Each row of a before or after table is a point. One or more steps were done to the points. Then noise was added and the rows were shuffled. The steps act on how far a point lies along the listed directions, d1 being the first. Name the steps. A step turns or swaps two directions, mirrors them in a line or flattens them onto one, adds a multiple of one to another, or multiplies one. Angles are multiples of 10 degrees, from the lower direction toward the higher: turns from -170 to 170, lines from 10 to 170 but not 90. Use the fewest steps. Two steps may share a direction if one is a turn and the other turns, adds or multiplies; they go together, in the order done. Otherwise the lowest direction goes first.

Directions:
(1): [-0.12 -0.36  0.48]
(2): [0.22 0.43 0.38]
(3): [ 0.56 -0.24 -0.05]
Before:
[[ 0.22 -0.32  0.02]
 [ 0.43  0.63  0.08]
 [-0.26  0.21  0.35]
 [-0.31  0.07  0.03]
 [-0.61  0.14 -0.21]
 [ 0.18 -0.05  0.22]
 [ 0.55  0.12 -0.95]
 [-0.44  0.32  0.56]
 [ 0.25  0.16 -0.21]
 [ 0.38 -0.04  0.42]
 [ 0.27 -0.16 -0.37]
 [-0.21  0.50  0.62]
 [ 0.57  0.20  0.54]
 [-0.45  0.11 -0.61]]
After, 14 rows:
[[-0.12  0.70  0.03]
 [ 0.05 -0.40 -0.21]
 [-0.49 -0.16 -0.45]
 [-0.76 -0.15 -0.21]
 [ 0.61 -0.22 -0.07]
 [-0.12 -0.66 -0.41]
 [-0.06  0.39  0.16]
 [-0.16  0.22  0.21]
 [-0.23 -0.04  0.02]
 [-0.16  0.14 -0.08]
 [ 0.15 -0.63 -0.29]
 [ 0.65  0.08  0.00]
 [ 0.26 -0.16 -0.04]
 [-0.49 -0.04 -0.03]]
Steps: multiply d1 by 0.4; turn d2 and d3 by -160 degrees

Directions:
(1): [-0.19 -0.14 -0.28  0.51 -0.30 -0.10 -0.72  0.08]
(2): [-0.24 -0.37 -0.18  0.24 -0.42  0.16  0.47 -0.55]
(3): [ 0.20 -0.12  0.64  0.26  0.20 -0.37 -0.18 -0.52]
(4): [-0.50 -0.52  0.20  0.19  0.52  0.19  0.08  0.31]
(5): [ 0.59 -0.13 -0.48  0.37  0.48  0.14  0.09 -0.10]
(6): [-0.49  0.37 -0.39 -0.02  0.40 -0.48  0.07 -0.29]
Before:
[[-0.41  0.60 -0.41 -0.04  0.05 -0.35  0.05 -0.09]
 [-0.03 -0.10  0.02 -0.02  0.70 -0.29  0.31 -0.01]
 [ 0.06  0.16 -0.20  0.16 -0.22 -0.33 -0.21 -0.20]
 [ 0.03  0.12 -0.34 -0.12  0.59 -0.07  0.47  0.24]
 [-0.20 -0.21  0.81  0.20  0.60  0.39 -0.63  1.09]
 [ 0.21 -0.17 -0.05 -0.21  0.48  0.27  0.29  0.37]
 [ 0.51  0.00  0.18 -0.02  0.79  0.01 -0.53  0.81]
 [-0.35 -0.22 -0.62  0.13  0.41 -0.04 -0.10 -0.11]
 [-0.18  0.27 -0.66 -0.10 -0.10 -0.18 -0.01 -0.18]]
After (9 x 8):
[[-0.32  0.33 -0.38 -0.32  0.21 -0.16 -0.09  0.27]
 [-0.31 -0.64  0.40  0.44 -0.49  0.54  0.91 -0.79]
 [-0.14  0.15  0.17 -0.25  0.11 -0.13 -0.06  0.32]
 [-0.39  0.18 -0.39 -0.29 -0.37 -0.16 -0.16 -0.16]
 [-0.06 -0.23 -0.51  0.31 -0.20 -0.16  0.04 -0.11]
 [-0.46  0.39 -0.30 -0.15  0.36 -0.01  0.25  0.27]
 [-0.74 -0.99  0.11  0.49 -0.23  0.15  0.16 -0.18]
 [-0.04 -0.30 -0.41  0.42 -0.14  0.06 -0.12 -0.25]
 [-0.28 -0.02 -0.71  0.43 -0.09 -0.18 -0.06  0.03]]
Steps: turn d1 and d5 by -110 degrees; turn d2 and d4 by -120 degrees; flatten d3 and d6 onto the line at 130 degrees
